Rows are points. Each copy is the shape, with its points in the same order, turned, moved and blurred by noise. Is it also mirrored, or only turned?
In the rows, zero is written as 128.

Shape:
134,170
137,180
144,172
136,74
185,103
Copy 1 (5 x 2):
87,144
79,144
84,136
174,99
126,68
Copy 1 is: mirrored
Copy 2 (5 x 2):
165,134
176,135
170,126
73,102
116,66
Copy 2 is: only turned
Copy 3 (5 x 2):
64,121
55,121
58,124
157,159
112,196
Copy 3 is: only turned
Copy 4:
132,92
126,75
127,76
121,191
69,151
Copy 4 is: only turned

Shape:
125,116,149
200,122,119
175,164,119
191,166,35
149,167,137
107,120,123
76,125,161
Copy 1, 7 rows:
130,115,156
78,59,124
116,62,115
69,71,37
148,66,121
136,132,129
175,134,160
Copy 1 is: only turned
Copy 2 (7 x 3):
135,123,151
88,65,147
71,105,128
56,59,57
86,130,135
144,130,121
161,169,143
Copy 2 is: mirrored

Shape, 9 rows:
159,130,119,170
106,132,105,110
146,110,164,69
163,212,203,207
181,118,104,77
119,93,140,132
121,116,108,87
151,70,160,80
119,139,174,184
Copy 1 (9 x 4):
158,168,148,128
94,120,133,127
150,66,99,118
190,213,64,198
153,64,163,144
140,134,117,90
104,92,133,115
168,65,115,82
155,187,84,122
Copy 1 is: only turned
Copy 2:
165,158,103,96
130,154,157,141
107,135,86,191
83,172,41,26
158,182,103,192
144,105,118,139
133,150,138,169
135,109,84,196
111,111,85,69
Copy 2 is: only turned

Shape:
100,86,134,176,96,181
150,124,127,103,104,135
179,166,65,130,89,68
125,102,150,132,172,182
80,80,98,71,100,121
185,184,104,80,120,107
107,94,175,175,107,78
69,159,97,117,67,151
187,166,126,135,112,177
68,94,151,188,156,98
Copy 1 (10 x 6):
107,131,179,85,108,134
152,141,94,138,112,129
141,128,88,220,172,132
89,168,105,67,96,127
181,124,113,101,135,58
140,130,26,185,126,142
161,167,153,92,171,174
137,55,118,116,143,113
95,133,87,169,76,169
112,179,145,55,194,146
Copy 1 is: mirrored
Copy 2:
156,87,126,108,113,186
118,137,143,145,131,101
145,175,207,128,190,90
132,77,147,164,59,123
174,172,81,157,135,116
95,153,188,164,159,54
149,150,159,183,133,215
159,103,99,146,204,128
92,93,184,102,117,96
193,103,158,201,120,193
Copy 2 is: only turned
Copy 3 (10 x 6):
102,153,83,133,133,156
119,138,161,141,158,90
178,76,173,172,206,76
60,144,163,134,123,155
124,187,154,77,202,106
115,90,205,167,175,49
181,123,134,93,100,144
105,111,85,92,194,81
80,104,145,199,137,83
145,104,135,80,124,191
Copy 3 is: only turned

Shape:
127,166,79,172,102,86,138,110
137,153,116,147,116,89,143,150
99,56,73,161,168,113,146,124
79,137,105,121,169,156,80,142
117,130,96,150,58,94,100,119
174,124,84,66,41,160,119,173
144,151,174,50,158,212,137,135
159,175,185,142,168,130,186,150
115,130,78,160,118,191,114,111
95,102,144,136,88,119,183,122
78,60,182,90,79,148,178,71
152,169,77,85,83,165,174,124
149,103,78,120,160,121,60,136
Copy 1 (13 x 8):
150,142,170,108,93,183,163,135
132,150,146,94,115,132,150,132
135,128,114,180,159,177,81,155
51,169,117,184,111,149,146,145
158,158,200,155,119,138,179,136
87,187,222,129,188,95,164,67
43,206,72,151,142,82,147,44
105,143,57,67,98,101,138,90
90,120,144,181,135,174,170,84
164,142,140,150,104,109,96,88
185,171,113,212,112,75,97,54
101,184,179,111,136,157,143,37
91,182,134,165,180,161,171,170
Copy 1 is: only turned
Copy 2 (13 x 8):
66,52,141,121,126,131,174,134
86,88,132,140,115,165,158,116
70,125,189,176,143,61,139,79
151,85,176,118,134,104,81,85
70,85,152,84,169,153,164,136
59,141,82,74,162,157,64,150
195,153,72,129,104,103,60,129
148,116,99,194,62,155,140,132
100,92,167,110,131,72,100,161
91,160,140,115,96,112,177,111
137,213,104,76,126,68,187,115
69,104,60,91,100,110,96,144
109,88,143,153,211,109,91,100
Copy 2 is: mirrored

Shape:
129,82,126,94,130,106,98,141,168
119,168,179,154,106,106,54,108,48
138,109,133,102,82,113,159,80,128
189,99,121,133,107,129,143,64,143
145,135,131,111,100,87,154,93,87
79,161,157,183,159,197,138,157,135
100,130,182,191,184,160,171,152,145
116,139,176,132,133,143,102,144,91
164,81,112,133,120,97,152,68,124
137,153,121,116,124,83,136,119,174
152,97,128,157,69,91,110,124,121
73,87,80,104,184,102,92,183,118
115,113,65,125,166,116,134,165,130
72,87,101,151,132,100,69,127,136
Copy 1:
141,135,128,118,148,59,81,127,154
80,7,122,105,135,133,147,151,116
124,114,197,154,149,115,116,96,151
180,112,204,163,167,112,133,115,125
115,98,179,137,147,162,112,111,138
74,152,104,118,93,79,216,131,89
81,181,155,117,97,74,184,156,64
79,95,121,108,143,103,146,136,99
177,118,211,129,139,123,102,108,123
131,137,164,158,126,111,112,169,176
134,73,150,174,119,91,89,100,112
142,154,59,67,108,89,79,126,142
155,171,93,120,109,117,109,125,135
149,96,110,89,82,63,103,123,137
Copy 1 is: mirrored
Copy 2, 14 rows:
134,103,145,109,144,140,170,69,100
139,179,95,85,201,183,76,110,183
128,119,97,163,187,97,122,96,96
155,101,144,179,205,98,139,123,122
125,140,77,155,192,138,121,131,104
139,170,185,133,79,140,45,113,132
150,154,200,160,105,173,49,109,83
110,172,143,116,154,166,89,95,141
160,93,114,188,193,133,143,116,109
163,130,125,105,152,118,143,132,69
130,72,111,114,190,139,107,116,128
130,121,116,116,62,203,176,83,122
131,111,128,140,81,164,163,135,113
175,94,109,104,109,170,129,69,148
Copy 2 is: mirrored
Copy 3:
154,107,196,136,174,134,107,145,114
41,147,112,149,175,80,145,209,94
87,102,168,149,101,119,133,123,134
113,144,185,182,97,132,164,108,142
86,113,166,118,91,112,161,153,111
159,144,29,132,167,119,71,114,115
166,134,55,130,135,168,110,135,104
82,129,101,116,175,129,118,151,118
123,131,190,161,75,139,163,136,129
167,90,162,134,147,105,172,125,106
106,138,184,169,127,102,119,150,66
187,138,171,89,180,112,81,214,125
189,149,170,97,125,106,111,162,128
160,107,159,172,162,97,97,210,125
Copy 3 is: mirrored
Copy 4, 14 rows:
136,115,127,158,101,93,141,151,105
102,45,61,87,155,149,113,169,180
135,154,93,110,161,67,113,124,139
164,158,113,140,145,75,138,114,192
152,129,70,89,159,101,128,107,132
106,133,173,141,169,215,80,153,147
175,131,176,138,177,212,80,143,127
111,82,118,134,156,160,106,134,142
180,161,83,146,142,85,137,122,160
149,146,147,85,103,112,135,138,116
143,119,100,124,170,83,168,175,142
124,118,95,183,82,174,147,159,49
127,164,104,151,109,172,168,141,83
128,120,84,167,114,137,119,215,111
Copy 4 is: mirrored
